Each row is a point. The points of each table are mixes of a few directions, plus a little noise. Count the directions of each table, and those that both share. Where both have some left over, give the other angles between the two spaces (their principal angles), to ten degrees, smallest first.

First (7 x 3):
|  230 |  249 |  226 |
|   39 |  -10 | -170 |
|  146 |   53 | -280 |
|  183 |  125 | -113 |
|  -32 |    0 |  104 |
| -288 | -243 |   -7 |
| -278 | -175 |  240 |
Second (4 x 3):
| -214 |   25 |  165 |
|  216 |  208 |  -47 |
|  253 | -110 | -231 |
| -254 | -123 |  115 |
Directions: first 2, second 2, shared 1; angles 40

First (7 x 8):
|   -4 | -100 |  455 |   88 | -158 |  258 | -241 |  241 |
| -101 |   27 | -127 |  -58 |   87 | -157 |  -59 | -201 |
|  113 |   74 | -334 |  -27 |   72 |  -97 |  313 |  -34 |
| -151 |  -68 |  308 |    8 |  -46 |   48 | -348 |  -31 |
|  222 |   49 | -220 |   32 |  -13 |   62 |  387 |  170 |
|  172 |   49 | -203 |   19 |    2 |   28 |  317 |  114 |
| -249 |  -28 |  120 |  -61 |   60 | -144 | -372 | -261 |
Second (9 x 8):
|   92 | -144 | -201 |  -89 |   -2 |  111 |  -85 | -212 |
|  -51 |  -54 |  -39 |  -51 |   22 |  -14 | -142 | -159 |
|  -12 |   34 |  -19 |    4 |   18 |  -42 |   43 |    9 |
|   41 |   74 |   82 |   70 |  -28 |    9 |  158 |  209 |
|  221 |    5 |  -32 |   68 |  -79 |  172 |  288 |  271 |
|  201 |  142 | -176 |   78 |   -1 |  -11 |  508 |  290 |
| -124 | -189 |  158 |  -78 |  -34 |  107 | -486 | -259 |
| -155 | -188 |   18 | -130 |   24 |   23 | -499 | -412 |
| -214 |  316 |  208 |  126 |   82 | -354 |  216 |  265 |
Directions: first 2, second 3, shared 2

First (9 x 12):
|  -16 |   97 |   42 |   -9 |  -13 |  -46 |    6 | -132 | -223 |    2 |  -73 |   48 |
|  -24 |  145 |   63 |  -13 |  -19 |  -69 |   10 | -197 | -333 |    4 | -108 |   72 |
|   18 | -110 |  -47 |    9 |   14 |   52 |   -7 |  149 |  252 |   -3 |   82 |  -54 |
|   26 | -162 |  -70 |   14 |   21 |   77 |  -10 |  220 |  372 |   -4 |  121 |  -80 |
|  -25 |  151 |   65 |  -13 |  -20 |  -72 |   10 | -206 | -348 |    4 | -113 |   75 |
|   68 | -412 | -178 |   36 |   53 |  196 |  -27 |  562 |  949 |  -11 |  309 | -203 |
|  -17 |  103 |   44 |   -9 |  -13 |  -49 |    7 | -140 | -237 |    2 |  -77 |   51 |
|   -6 |   39 |   17 |   -3 |   -5 |  -18 |    3 |  -53 |  -90 |    1 |  -29 |   19 |
|  -24 |  149 |   64 |  -13 |  -20 |  -71 |   10 | -203 | -343 |    4 | -112 |   74 |
Second (8 x 12):
|    4 |  126 |   96 | -146 | -348 |  -96 |   12 | -191 | -611 | -396 | -378 |  109 |
| -255 |    0 |  137 |  -65 |  -39 |  225 |   79 |    8 |   85 |  -28 |  101 |  -22 |
|  144 |   31 |  -97 |   65 |  295 | -125 | -238 |  -19 | -110 |  244 |   -7 |  111 |
|  134 |    1 |  -98 |  104 |  172 | -113 |  -34 |    2 |  112 |  204 |   80 |  -17 |
| -226 |   -3 |   98 |  -10 |  137 |  211 |   13 |   25 |  174 |  151 |  191 |  -11 |
|   37 |  -65 |  -59 |   79 |   66 |    5 |   82 |   84 |  318 |  118 |  158 |  -99 |
|  -14 |   23 |    0 |   86 |  -23 |  -14 |  218 |  -48 |  215 |   97 |  142 | -124 |
|  176 | -113 |  -77 | -114 | -259 |  -93 | -130 |  138 | -183 | -388 | -288 |   53 |
Directions: first 1, second 4, shared 1

First (9 x 20):
|  -71 |  487 | -524 | -157 |  246 |   36 |    5 |   73 |  324 | -127 |  509 |  -58 |  275 |   97 |  -79 |  299 |  -69 |   56 |   17 |  175 |
|   97 |   40 | -151 |  -78 | -235 |   98 | -176 |  -16 |   43 | -116 |  -61 | -211 | -138 |  -36 |   14 | -112 | -109 |  219 |   -8 |  -65 |
| -123 | -184 |  170 |  -46 |   45 | -175 |  135 |   24 | -171 |  -23 | -223 |   30 | -137 |  133 |   83 | -132 | -164 | -103 | -165 | -172 |
| -111 |  257 | -235 |   15 |   -3 |  -79 |  -89 |   94 |  198 |   90 |  102 |    8 |  150 |   73 |   35 | -110 |  -30 |   96 |  -34 |   -4 |
|  177 | -351 |  414 |  -56 |   -7 |   80 |  176 | -107 | -293 |  -67 | -261 |   60 | -133 | -277 |   12 |   25 |  -19 | -244 |   17 |  -48 |
|  105 | -285 |  567 |    1 |   59 |  -37 |    4 |  -55 |    4 |  182 | -228 | -105 |   10 | -577 |   75 |  271 |  240 |   85 |   63 |  181 |
|  -44 |  345 | -553 |  103 |   -1 |  135 | -113 |   19 |  159 |  -84 |  440 |   61 |  103 |  443 | -159 |   29 |   57 |   61 |  108 |   73 |
|  123 | -137 |  332 |   61 |  -36 |   30 |   83 |  -23 | -103 |  166 | -219 |  182 |  109 | -374 |   53 | -131 |   91 | -222 |   63 |   -5 |
| -153 | -171 |  -22 |  157 |  -68 |  -87 |  -24 |   -8 | -160 |  -22 |  -58 |   32 | -238 |  518 |  -35 | -139 |    5 |   51 |  -61 | -134 |
Second (9 x 20):
|  476 | -329 |  241 |  104 | -213 | -232 | -809 | -221 |   -3 |   78 |  -60 | -119 | -428 | -203 | -222 |  484 |  335 |   -9 |  102 |  -13 |
|  115 |   26 |  -87 |  -57 |   55 |   81 | -211 |   36 | -287 |   73 |  169 | -120 | -249 |   87 |  -58 |  158 |  -35 |  -56 |  143 |  186 |
|  111 |   -2 |   25 |  205 |   -2 |  -63 | -109 |  100 |  233 |  147 | -127 |   62 |   44 | -159 |   -6 |  216 |   86 |    4 |  150 |  -58 |
| -139 |    9 | -111 |  -74 |    3 |   54 |  308 |   53 |   36 | -113 | -150 |  -54 |   24 |   12 |  179 | -227 | -177 | -107 |  -80 |  -36 |
| -194 |  121 |   -4 |  175 |   52 |   29 |  129 |  -79 |  245 |    9 |  -45 |  332 |  306 |   59 |  156 | -181 |   68 |  107 | -109 | -229 |
| -301 |   20 |  305 | -270 |  -62 | -112 |  443 | -128 |   29 | -235 |  221 |   70 |  524 |   72 | -298 | -370 |   65 |  297 | -387 |  -50 |
|    5 |   -3 | -156 |   88 |   15 |   57 |   38 |   52 |   84 |    9 | -204 |   -3 | -124 |  -29 |  238 |  -32 | -104 | -153 |   64 |  -61 |
|   31 |  -32 |   71 |  -46 |  -33 |  -74 |  180 |  167 |   90 |   13 |  -61 | -146 |   97 | -152 | -142 |   80 |  -35 |   10 |   51 |   73 |
| -104 |  187 | -282 | -120 |  178 |  265 |   28 |   26 | -434 |   18 |  258 |  -23 | -194 |  312 |  148 | -125 | -200 |  -92 |   68 |  182 |
Directions: first 6, second 5, shared 0; angles 30, 40, 50, 60, 80
